Each row is a point. Any point is a mix of the corners, with weights that add up to 1. It lies inside the corners' shape when no weight is negative. Is each point inside? If not, which corners have a negative weight?

Corners:
(1): [-49  30]
(2): [ 11 -69]
(3): [-7 26]
Points:
[-45  26] -> inside
[ 27 -78] -> outside (1)
[-9 23] -> inside
[-35 -11] -> outside (3)

Corners:
(1): [ -4 -57  28  48 -67  40  28  34 -41]
(2): [-32  -2  42  24 -31  26 -68  65  69]
(3): [ 45 -57 -52 -77  41  -4  -9  -5  15]
(4): [ 22  40 -49  29 -37  -1  12 -13 -23]
(5): [ 49  28  39 -66  23  76 -48   0   3]
(6): [ 43 -31   7 -43 -38  -6  65 -40  33]
(7): [  4 -92 -36  27  81 -18  46 -47   9]
(8): [ 43 -84 -14  52  38  14 -48  -8  10]
(9): [ 13  50 -20 -55 -91  20 -60 -64 -25]
(10): [ 19   5 -16  37 -33 -58 -22 -32 -72]
Points:
[ 23 -18 -14   1   3   9   3 -17   2] -> inside
[  1 -35  48  38  -6  38 -44  10 -17] -> outside (3, 4, 6)
[ 45  -7   3 -26  47   4 -26 -11  14] -> outside (1, 9)
[ 19 -18  -8  41 -29  -5  14 -30 -48] -> outside (2, 3)
[  4 -61 -24 -55 -35 -35  39 -37  13] -> outside (4, 5, 8)
[ 56   6  -5 -49 -17  61 -22 -25 -15] -> outside (2, 7, 10)

Corners:
(1): [-12 -36  50  -2 -28 -41 -10   4  34  20 -15  22 -33  11  -2  10 -16   1
 -44  -4]
(2): [ 15  36 -47 -39  15  -4  11  23  -5   8 -50  23   6  16 -13  14   7 -32
   7   3]
(3): [ -4 -15   8  11  30  14  30  16  -5  10  -7  51  35   9 -26   0  -7  10
  20   1]
(4): [ -6   0  26  15  -5  -5 -56 -17  29  33 -44 -14  23 -11 -15  13   3  15
  -4  36]
(5): [ 36 -29  26   6 -13  13 -36   8  38 -22  24  10  -3  10   3 -23 -20 -17
 -48  -3]
(6): [  9  33 -30 -60 -14   4 -18 -21 -26  -5  26 -34 -35  30 -38 -43  12   0
   0  51]
(7): [ 24 -43  12 -14  -5  -7 -39 -37  15   7  -4  12   0   5  15  12  -7  28
 -25 -43]
(8): [-36  33 -16 -27  28  11  14   4 -37 -36 -17 -16  -1  28 -13  -2  49  -8
 -24  24]
(9): [ 39  44   2 -41 -23   1  17 -19 -56 -30   8 -60 -21  13 -43 -26   8 -42
  15   2]
(10): [ 40  38  -7 -26 -12   0  24 -39  -7   9  26 -39 -44 -19  -8 -43  32 -20
 -14  31]
(11): [ -1  31 -17 -26  -2 -24   2 -23 -35   7  13 -28   2   9  11 -51  -9 -44
   6   3]
(12): [ 13  15 -10  -4 -45   3  -9 -46   7 -19  28  11 -23  19 -12  -6  17 -36
  13  17]
(13): [-16   1   8 -17  46  13  21  12   8  21  -3  34  36  13  18  63 -39   7
 -14   8]
(14): [  5 -30  10  17 -12 -42   1 -11  62 -20  -6  -1 -10 -18  15   0 -53  36
 -25   4]
(15): [-43 -16  -2 -12  12  28   8  18  25  16 -16  34  23 -32 -23  23 -27   3
 -17 -33]
(16): [ 18  25  35  12 -27 -31 -35 -14  24   6   3  15  19   0 -15   1 -13  36
 -57  -3]
(17): [ -1   0  36   7 -13 -22 -42  36  17  -2 -16  30 -10 -48  14  19  -3  31
 -12  24]
(18): [ 16  31 -15 -70  23 -40 -13 -27  -4 -12  43 -28 -17   2 -40 -26  36 -49
   4   9]
(19): [  9  42  20 -73 -27   7  13 -39   2 -33  -5 -13  -2  21  11 -50  10 -24
   6  15]
(20): [-24  43   4   0  29   3  -7  32  21  22 -22   6 -12  35  -6  13  -3   3
  16 -25]
(21): [  4  12  37   9  30  -8 -35 -28  13   2 -43  41 -13 -26  -5  11 -36   9
 -30   3]
Points:
[  6  16  12 -28  -6  -2   2 -15   4  -8  -3   2  -2   8  -4 -17   1  -8
  -7   8] -> inside
[  6  11  -8 -28  -3  -1   9 -17   1 -13   5  -4 -18  10 -15 -24   2 -23
  -6  -2] -> outside (4, 13, 16, 17)
[  1  -6  15 -20   2 -10 -10  -4   4  -6  -6  11  12  -3  -7   1 -16  -1
 -20   3] -> outside (10, 12, 20)
[  9 -13  19  -8 -18 -13 -37  -7  25 -11 -16  15   0  -7 -20   0  -3   7
 -23   9] -> outside (10, 11, 13, 20)
[  4  18   5 -16  11  -5   3 -18   4   2 -15   5  -1  16 -19   4   0   3
  -5  11] -> outside (5, 11, 15, 17)
[  29   96  -54  -91   18   16   29  -81 -121  -28   15  -53   17   32
  -38  -42   79  -60   38   50] -> outside (1, 5, 14, 15, 17, 20)
[  6  17  10 -13  -4  -7 -11 -10   0  -2  -6  -5   2   5 -15  -4   2  -2
 -13   8] -> inside
[  6   8   9 -17   7  -7  -4  -8   7   3  -1   7  -4   1  -8   1  -5  -7
 -13   7] -> inside

Corners:
(1): [ 20  49   2  39  29   9  51 -29  15  65 -50 -71 -53  26 -42  19  39 -45
  39  48]
(2): [  5  36  -9  16  -7  18  59 -15 -65 -16  23  15   7  15  45  56   9   6
  71  -7]
(3): [ 14  73  -5  44  47  -4  14 -12 -80  65   8  19   5 -28  30 -34 -25  12
 -38   5]
(4): [  7  14 -14  32 -62  -9  55 -10   9 101  30 -56 -71  11  34  17 -10   2
 -19 -45]
(5): [-26   0  -2  96 -60  21 -50 -13  50 -64  75 -24 -55   0 -52 -10 -33  -8
 -22  57]
(6): [  44  -24   -6   -4   24  -11   93  -39  100   69  -12   14  -38  -16
   47   16  -65 -121   43    8]
(7): [ 13  52  31 -22  -9 -26  39  30  17  39 -60  20 -17 -59 -25 -92   0  25
 -10 -12]
(8): [  0   1  41  52  18  42 -15  -5 -13 -27   9  37 -51  34 118 -46 -11   8
 -54 -13]
(9): [ -7  19  23  -6  35 -27 -52  41  35   9 -18  35   6  14  43  14   3 104
 -25  52]
(10): [ 32 -27 -14 -15 -56 -17  54 -49  18  14 -13 -84  10  23 -53  40  -6 -32
   1  78]
(11): [ 27  46  21  42 -25  61  26 -16 -10  50  79   1 -40 -29  41 -10  23  17
  -7   1]
(12): [-15  70 -24 -78  29  -9  67  24  -4 -13   8 -24  31  21  93  -5  10 -54
 -13 -37]
(13): [-49 -35  -5   8  -3  74 -16  10 -60 -20  36 -62 -23 -70  17  77   6   5
  50 -11]
(14): [-53  26  -7  39 -20  29  70 -49  25  27   0 -19  33  25  14 -10  25 -33
 -19 -57]
(15): [ 28 -48  55  81  47 -24 -12  37 -56  37 -29 -13  -6  -1  -3  98  33 -37
 -18   4]
(16): [-53 -60  23 -10 -11 -22 -13 -14  21  25 -10  34 -29   7 -40 -46  27 -56
 -15   8]
(17): [-74  21  24   4  14   6  75  -4  21  -4  30 -56 -20  13 -18 -66 -16 -40
 -10  74]
(18): [ 31  10   2  15  14   5  13  46  48  68 -28 -22  34  71   5  14 -48 -13
   4  51]
(19): [  9  67  60   5 -20 -61  36 -47   0  30 -19  -6   5 -38  61 -88  -3 -72
  29   7]
(20): [ 33 -19  27 -57  22 -18 -15  21  51 -34  30 -37  23  77  26  44 -65  25
  -6 -28]
(21): [ 12 -65 -32  93  24  37 -14  17  51  -9  49 -56  -9  -1 -26  21  18  11
  46  29]
Points:
[ -7   5   8  22 -17  13  24 -23  17  26  18 -11 -39 -21   6 -17  -7  -4
  11   8] -> outside (12, 15, 18)
[-11   7   9  23   2  11  20 -10   6  13   8  -9 -13   5  23  -5  -2 -19
  -7   0] -> inside
[ -4  19  -4   7   3 -18  40 -11  11   0  -4 -45   7  -1   2  28  -9 -20
  18  14] -> outside (8, 11, 16, 18)
[  8  29  -8  -1 -26 -10  33 -21  40  37   4 -10  -5   3  -6 -28 -12 -12
   5   7] -> outside (8, 13, 15, 17)
[ 28  49   8  34 -10 -11  53 -25  22  48  19 -26 -12  44  55  12 -23 -28
 -10  14] -> outside (7, 13, 16, 21)
[  7  18  15   4   3  -6  23  -7   5  12   6 -16   0  12  22   1 -13  -9
   6   0] -> inside
[  7  40  14  21  -8   6  41 -18 -12  32  -1 -16 -15  -8  33  -7  -1 -18
  -7  17] -> outside (16, 20, 21)

Corners:
(1): [  4 -11  21  25  23  -6 -10   9   2 -13 -14  17   5  -1 -10  -1  -6 -10
 -20 -13]
(2): [ 14   4  -9  14   6 -16 -27 -13   6  39  -7   4  -2 -17   6   3 -11 -19
 -23  13]
(3): [ 24   2   2  26   5 -17  16  20  -7 -15 -20 -26 -18  -8   1   3 -11   8
  -3  16]
(4): [-13  -8  11  31   5 -14   5  -8  12  49   1  15  -1 -10 -16   2  -7  13
  25  19]
(5): [  5   6 -21  11  14  -4 -16   7   1  41 -12   7  15   1   2  -2 -12  12
 -14  18]
(6): [  7   2   8   0 -18  27 -24  -4   5 -19 -21   6 -31   7 -19   6  -1   1
  27 -17]
(7): [ 29  14  -5  11  15 -16 -31 -14   4   3  17 -23  -4   3  -8 -14  11   8
  -4  15]
(8): [ -7  -3   7 -46   6 -23 -33 -14  -4  23   2   3  -2 -31  -4  -8   3  20
 -18   4]
(9): [ 41  15   3  28  15  42  38 -17  -8  30  35  -9  13  -1 -32 -34  -4  -6
 -18   4]
(10): [  9   4  12  29  22 121 -21 -21 -18   6   5   6  18 -55  -3  14  -3 -13
 -34  -5]
(11): [  9  -9   0  16  12 -19  28   8   5 -16 -18  20  -9   2   3 -40  -7   5
 -10  19]
(12): [ 15  16   0   7  26 -20 -25  27  -7  29 -16   5 -11   1   0   4  28   2
   1  20]
(13): [ 51   2   9   8   3  -6 -23 -15 -19 -10 -17 -12  16   8 -13  -7   9 -18
   1   3]
(14): [ 20   5 -53   0 -11   8  20 -23  -2   2  15  27  15   0  -8  -1   9 -11
 -10  -4]
(15): [ -2   4  15  -8 -12   5 -16 -17   9 -16 -23  15   9   5   1   8  22  -2
 -19 -19]
(16): [ 38  10   4   8  17  20  31 -10  -8 -16   4  -7 -25   9 -12  -3 -15   7
  11  25]
(17): [  9  -9  12   4 -25  -4 -24   5 -13  -2  14  -2   8   2  -4  -9   8  -5
 -22   6]
(18): [ 13 -12  11   3   6  23   7  44  22 -22 -17   0   9 -13   4 -11   6  -4
 -21   9]
(19): [ 12  36   9 -31 -10   5 -26 -23 -30 -11  23  -1  21   3   0 -14  19 -23
 -17 -12]
(20): [ 33  53   1 -22 -26  21 -40 -17  -7 -10  11  -5 -10  -2 -54   9  19 -14
   0   5]
(21): [ 17   2 -30  -3   6 -19 -13   2 -14 -12 -23 -39 -13  13 -25   1   7 -18
   5  18]
Points:
[ 12   5   1   6   3   7 -11   4   2   0  -4   2  -1  -9 -10   0   3  -1
 -13  10] -> outside (6, 9, 13, 19)
[ 19   8  -3   8   7  13 -11  -4  -7  14   4  -4   2  -7 -12   0  -1  -2
  -5  10] -> outside (11, 15)
[ 17   7  18   4   8  17  -8  -3  -3   1   3   4   0  -1 -13 -10   6   4
  -6   4] -> outside (2, 3, 14, 21)
[ 15   9  16   2   5   3 -20   4  -6  -6  -7  -9   7 -10 -14  -5  17  -6
 -16   4] -> outside (2, 5, 6, 14, 16)
[ 18   8   2  15   3  14  -6  -1  -2   1  -4   3   3  -3  -6  -4   1  -5
 -10   6] -> outside (8, 21)

Corners:
(1): [-31  21  41 -61  55 -28 -27  53 -23 102 -10 -73  37 -22  56   5  10   6
 -32   5]
(2): [  49   47   21    6  -53  -45    5  -18  -92 -106  -95  -42  -44   41
   49  -20  -28  -46  -25   -1]
(3): [-82  24 -42 -33   7  41 -49  33  65  54  43 -31  20   5 -36  15  83 -28
 -19 -16]
(4): [-63  11  90 -42 -18  23 -26  51  28  88  81 -44  37 -52  10 -46  27  30
  30 -36]
(5): [-88  53   8  33  36 -20 -60  70  -6  77  88 -57  87  -8 -52  18 -16  90
 -33 -20]
(6): [  -6  -46   -8   11  -40  -77  -35    6  -51  -90 -108    0  -35   20
   48    7  -13   19   -5   85]
(7): [   6   34  -19   38    1  -14   47   51  -31 -121  -48   25    8  -29
   90  -17  -40  -46   -9   63]
(8): [-46 -56 -20   8  28   4   5   5  10  48  29 -73  59 -13 -38 -17 -36  14
 -32 -30]
(9): [-19  52   3 -18   6 -50   5   7  56  93  -2  11  55 -20 -19   4   8  45
  43  33]
(10): [-40  15 -20  41   7 -44  34   1  -6  -3  44 -49 -49 -68  64  81 -17 -14
  37  -8]
(11): [-44  13 -27 -90  44 -37  10  44 -46   5  33 -18  69 -29 -35  18  27  39
  17 -63]
(12): [ -4  16 -39 -25  -1 -39 -61   5 -19  64  65 -54  56 -92 -17 -18  52  -5
  -3  48]
(13): [ 43 -40  28  -8  23 -62  20  27  -3 -17 105 -27 -48  43  51  14  18 -14
  30  27]
(14): [-38  -7  41  38   1 -26  75  74 -46  39  38  13 -57 -40 -11  16  26 -16
 -20  19]
(15): [  2 -29 -11  28  37 -12  50  37 -84 -73 -49 -70  -4  43   3  -3  -5 -31
  74  54]
(16): [ 38  33 -33  -2  16  -6  45 -10 -65 -46 -42 -40 -98  13  53 -30 -75  58
   9  68]
(17): [ 20  12  51  14  45  10  32 -35   5 -50  -9  32 -31 -22 -18  62  16 -13
  -1  61]
(18): [  0  18  11  53  54 -51  66  -3 -16 -33  50 -35 -48 -22  45 -46 105  31
   8 -10]
(19): [-57   5 -18   7  17   9 -11 -30 -86  64  81   0  83  19  16 -10  12  17
   0  21]
(20): [ 20   7  -9   9 -68  -9  44  18   8 -51 -12 -59 -23  10  56  82  51  49
 -30  35]
(21): [ 87 -24 -34  69 -21  -1 -24   9 -51 -67 -82  39 -27  13  35 -10 -23   9
  55  -7]
Points:
[ -5   7 -12  12   3 -30   2  32 -21  -4  -1 -34  -8 -17  28   3   0  13
  12   0] -> outside (17, 19)
[-18   4  26  -6  -7 -19  -2  59 -46 -11  -3 -37  -1  28  43 -32  15  32
   5 -11] -> outside (8, 9, 10, 12, 17)
[-20   5   5  -6  16 -24  -6  17 -13  32  28 -29  14 -15  -3  -5  13   8
   9   9] -> outside (7, 20)
[ -1  -2   1   9   6 -22  13  17 -25  -7  19 -23  -3  12  -8  -9  17  24
  13  21] -> outside (1, 7, 10)
[-10  17   1  -2   4 -13   4  19 -18   6  17 -27   5  -6  15  10   3  -5
   6   3] -> outside (6, 18)
[-23   2  -4   6  24 -21   3  19 -15  14  27 -19  11 -22   9  -3  14   9
  11  16] -> outside (2, 20)
[-43  19  -9   6  -4 -15   3   9 -20  -1   9 -25  36 -21 -11  10  20   0
  -2   5] -> outside (1, 13, 16, 21)
[-24   2  11   3  11 -17  -4  26  -6  18  22 -17  26 -23  14  13  22   3
   8  13] -> outside (2, 16)
[-49  22  10 -24  18   2 -14  39  19  53  45  24  12 -20  18  51  21  35
  -1   1] -> outside (2, 8, 12, 15, 18)

Corners:
(1): [-19  27 -63  25  10  -4 -56  -7 -15 -25  14 -17  -2   0  22  24  14 -67
 -12  37]
(2): [  3 -52 -21  12   5   4  19 -47  24   3  23 -11  62   5  36 -61 -13 -34
 -15  72]
(3): [  10  -30   65  -80    8   47   28    6   13   40  -24   -8 -109   13
   19   66  -55   72  -26   33]
(4): [ 53  -3 -17 -48  51 -57  39  10  35 -63 -42  48 -16  35 -57  43 -10 -69
  44  -7]
(5): [ 98   9  36 -24   9 -31  27 -24  26 -81 -58  -9 -44  20  -5  54   2 -13
  -5 -15]
(6): [ 53 -34  -9  31 -24 -55  -3   6  -2 -48 -48  -6 -16   7 -57   1  25 -88
  42  12]
(7): [  0  26 -39 -11  38 -43  20 -41  -3 -95 -61  -3  39  -8 -44 -23  44  24
   3   1]
(8): [ 81  21 -47 -57  16 -44  29 -43 -19 -21 -30  22 -13  21 -89  35  27 -30
  -8  27]
(9): [ 15  -6 -34  -8  11  21  22  44 -22  16  13 -47  28 -89  14 -39 -61  20
  -4 -28]
(10): [ -2 -18  25  -9  18  -3  55  58 -25  -2  54 -36  25  26 -14 -18 -20  44
 -56  20]
(11): [ 32 -32 -37  51   8  67 -19  23 -20  38  36  15  71 -12  39 -22 -24  38
 -41   4]
(12): [ -6 -66  43 -62   5  16  60 -13  15  45 -69  28 -50  44  59  89   7  20
 -14  -8]
(13): [  31  -20   60 -121  -10   53   39   26   -3  -29  -59    7  -29   48
   48   91  -22   12   17   24]
(14): [-41 -49 -23  54  11  -9   8 -44 -68 -28  57 -54  13  -5 -21  23  15 -32
 -13   6]
(15): [ -6 -92 -92  31 -45  24  45   2 -11 -14  54 -28  43 -54  33  -5 -42  64
 -33   3]
(16): [-52  20  13  42 -16 -17  54  -5 -59  30  50  43  42   7  15 -86 -52  50
 -42 -19]
(17): [ 27 -27  24 -88   1 -21 -12   4  25   9  -4  -3 -14  44 -21 -14 -11  -1
  18 -10]
(18): [ 54  65   1 -30  -2 -50  26 -28  30 -29  43 -29  26 -11 -35  77  11 -41
  12  45]
(19): [-39 -47 -34  37 -16  11 -24 -47 -15  23  -8 -33  56 -15  26  -2 -72  12
 -88   0]
(20): [-25 -72 -11  -5  11  24  -2  43 -62  42  15  19  15 -57  55  15 -41   9
 -47  34]
(21): [ 42 -50  55 -53  17 -58  27  26 -24  54 -77  -1 -17  33  45  51 -27  44
  75  -9]
Points:
[  3 -21   5 -38   0 -38  47 -18   1 -13 -21  14   3  50  -3  26  18  -7
  24   9] -> outside (3, 5, 9, 11, 19, 20)
[ 59  17   2 -65  -1  -1  48  10  13 -30 -30  38 -27 -14 -23  35 -13  18
   7 -11] -> outside (1, 2, 10, 14, 19, 21)
[ 15 -16 -15 -12  -3  -4  21  -4  -3  -5  10 -17  11 -15   4  20 -22   8
 -12  13] -> inside
[  5 -24  -2  -8   5   1  13   3 -10   0   1  -8   9   3  16  15 -15   4
 -12  10] -> outside (8)

Corners:
(1): [-38  49  28  56  21 -10  42 -99  22  22 -10 -44  50  -4 -63  37  -3 -41
 -10  37]
(2): [-18 -19 -32  11  32  28 -50  63 -48  67 -13 -61 -49  24  -6  -5  51 -30
  26 -43]
(3): [  74  -33  -70   26  -12  -32 -100   20  -18   -1  -43    2   74   53
  -57    1   -4  -22  -14  -59]
(4): [ -44  -26  -44   52   29   21  -44  -57   -4    8    1   38  -35  -91
  -20   50   21   -9 -104   -2]
(5): [-68  -4  24  49 -11 -60  81 -30 -50  22  -5 -27 -17   1  21  20  -8  -9
   8  -4]
(6): [ 28  31  48 -25  14  -8 105   0 -31  40  40 -47 -32 -27  55 -85  42  28
  10 -12]
(7): [-32  23   8  18 -22  37 -14 -41   6 -26 -33  14 -92  -6 -39  -5  27   5
 -23 -21]
(8): [ -4  36  33  63  22 -32 -49  -9 -12  34 -33 -55 -18 -42   3  47 -22 -17
 -54  54]
(9): [  52  -20  -26   -6   54   14   49   23   69 -107   -8  -59 -107  -23
   86  -29  -55  -89  -21  -57]
(10): [ 43 -47  50  22  45  -5 -49  18  92 -52   2 -43 -63 -13 109  22 100  -9
 -52 -27]
(11): [-12  38  19   2 -38  81 -55 -16  -4  19  30  15 -41  51  40  50  29  39
 -11 -50]
(12): [ 12 -84 -30  -5 -58  17  54  12   6  28 -33 -15   3 -16  18 -44 -36  26
  79   3]
(13): [ -1  -1 -76 -43  71 -26  26  36  44 -59   5  19 -94 -11  47  24  38  30
 -14 -21]
(14): [ -1   7 -24   0 -99  46  48  22  -1   4  12 -36  11  26 -20  -6 -14  -2
 -13  18]
(15): [-103    4   -8  -20   30  -14    4   32  107    0   -1   40  -21   34
   39  -43   -9   51   34   -5]
(16): [ -2 -28 -53 -16  48 -51  18 -16 -47 -80  -2 -62  25  -3 -17  21   1  85
 -13 -63]
(17): [-28  -6  79  66 -73  74  20  17 -50 100 -39   6  71 -20 -63  54  22 -16
  -7  18]
(18): [ 48 -16 -13  78  33  55  74 -26  -5 -44   8  25 -12  34 -17   4 -85  40
 -56   0]
(19): [ -36   -8   22  -38   11  -53  -24   25    2   18   37  -43 -112   34
  -17    1    9   -7   23  -27]
(20): [   7   20   26  -14   19   68   54  -70  -24   -9  -32   -6  -42   38
   23   14  -51    9 -108   -8]
(21): [-29 -52 -41  37  15  23   7  44 -16 -27  13  41  24  37  -2 -31 -51 -53
  73  49]
Points:
[ 41  -4   5  38 -15  68  -2 -10  -8   6  -5 -18  25   6   7  18  -7  -2
 -33  -7] -> outside (5, 7, 13, 15, 19)
[-18  14  13  31 -10  20 -28  -8  -6  16 -17 -20  17   0  12  19  21 -15
 -22 -10] -> outside (12, 13, 18, 19)
[-36 -10  39  24  24  22  35 -12  43 -35 -11  -1 -56  28  33  29 -31  10
   4   6] -> outside (2, 3, 4, 6, 14)
[  3   8 -14  14  13  31  -8 -17  41 -22 -22 -14 -28  -2   3  22  -5   7
 -43 -21] -> outside (5, 6, 19, 21)
[-11 -11 -15  13  -3   9  14   7   0  -8  -2 -11 -14   7   4   1  -8  -1
  -2   2] -> inside
[ 11   2 -41  26  75  -2 -23 -16  40 -56   0  -5 -27 -13  13   2   3 -14
 -26 -22] -> outside (5, 12, 14, 17, 19, 20)

Corners:
(1): [  7 -24  47 -22 -45   3  17 -37  26  73 -32 -19   6 -23  27  53 -20  31
  19  18]
(2): [ -21    0   10   45  -22   18  -26  -16   37  -46  -24   -5   41   24
   -8 -121   30  -19   15  -23]
(3): [  4 -34 -25  -2 -50  16 -12  -6 -19  32  59 -30  -9  13  15  25 -51  29
  -9  13]
(4): [ 21 -12  32 -42 -18 -15 -40 -23  34   0 -46  48 -14  -1  37  43  -4 -19
 -20  17]
(5): [ 16  10  59 -45   5 -25 -10 -24  11  21 -70  96 -24  34  49  18 -28  -5
   5 -21]
(6): [  9  28  13 -86  64 -50  -5   1  34  14 -66   6  10 -26  29 -20  35  48
  59 -49]
(7): [-52  35 -99  35 -22  33  20 -14 -49 -17  75 -49   3  65 -35 -31   1 -24
 -46   4]
(8): [   9  -32  -31  -40 -111   19   26  -15  -16   41    7  -63    0  -23
   -7   49  -18   53  -35   86]
(9): [-48   4   4   8  18  11   5  27  12 -25 -18  20  -2 -30 -21 -37  35 -45
  27  11]
(10): [ 53   4  28 -78  -8   6  27 -29  -3   8 -16  -2 -17  -1  -1  28 -28   8
 -10  28]
(11): [-35 -14  -4  17 -42  36 -22 -49 -64  -4  32 -74 -44  -1  61  14 -11  25
 -29  42]
(12): [ 15  29   7 -19  66  34 -10   3  58  18 -65  16  10  23 -13 -28 -18 -14
  21  25]
(13): [ 26  -6  48 -71  67 -28   5  47  10   8 -46  31  31 -18  -8  17   7  31
  13  -2]
(14): [-17 -77   2 -60  -5  -4   1  19  14  41   1  53  36  13 -10  13 -15  10
 -12  -5]
(15): [-69  30 -22  58   5  44  32  14  14 -38  -6 -37 -38  -2  -5 -44   8 -26
  -5 -26]
(16): [-35 -67 -55  50 -20  13  25   1   2  22  39 -30 -20   8 -26  10  12   6
 -23  37]
(17): [ -4 -13  10  -8  54  26  16  49  66   7 -43  54  -7 -39  44   6  41 -23
  42  -5]
(18): [-33 -19 -47  32 -66  48  20  18 -27 -22  80 -92 -43  43 -51 -21  30  -3
 -34  35]
(19): [-33  26 -42  61 -46  71  -2 -18 -59   7  52 -78 -53 -21 -12 -61  39 -39
 -54  12]
(20): [  -4   -5    0    8   25   25    4   -4  -14  -44 -106   12  -14    3
   41  -32   13  -11   51  -64]
(21): [-26  29 -14  45  -7  85  -3 -18 -43 -71  50  10 -43 -19 -50 -40  42 -29
 -24 -10]
Points:
[-13   6  -5   6  -8  23   4  -6  -3  -7  -8 -14 -17  -5   5 -14   9  -5
   1   2] -> outside (14)
[  8 -23  13 -22  -9 -10  -7 -16   1  34 -16   9  -3  -1  40  16 -10  10
   0  -8] -> outside (8, 9, 12, 15, 18, 21)
[-16  -7 -22   4 -20  23   7  -5   1  11   7 -27  -9   2   7  -7   2  -3
  -5  13] -> outside (5, 13, 21)
[ -7  -9  12  -8   0  15  -2   1   7  -1 -17   1  -7  -6  10 -11   7   1
   3   3] -> outside (7)
[-21  -5  -8   7   9  19  10   7   7   2  10  -5  -8   4  -7 -19  12  -8
  -1   5] -> outside (4, 8, 20)
[-20  13 -12  14   2  32  -3  -1   4  -5  -6 -17  -7 -12   6 -20   8  -7
   7   2] -> outside (5, 10, 14, 16, 18)
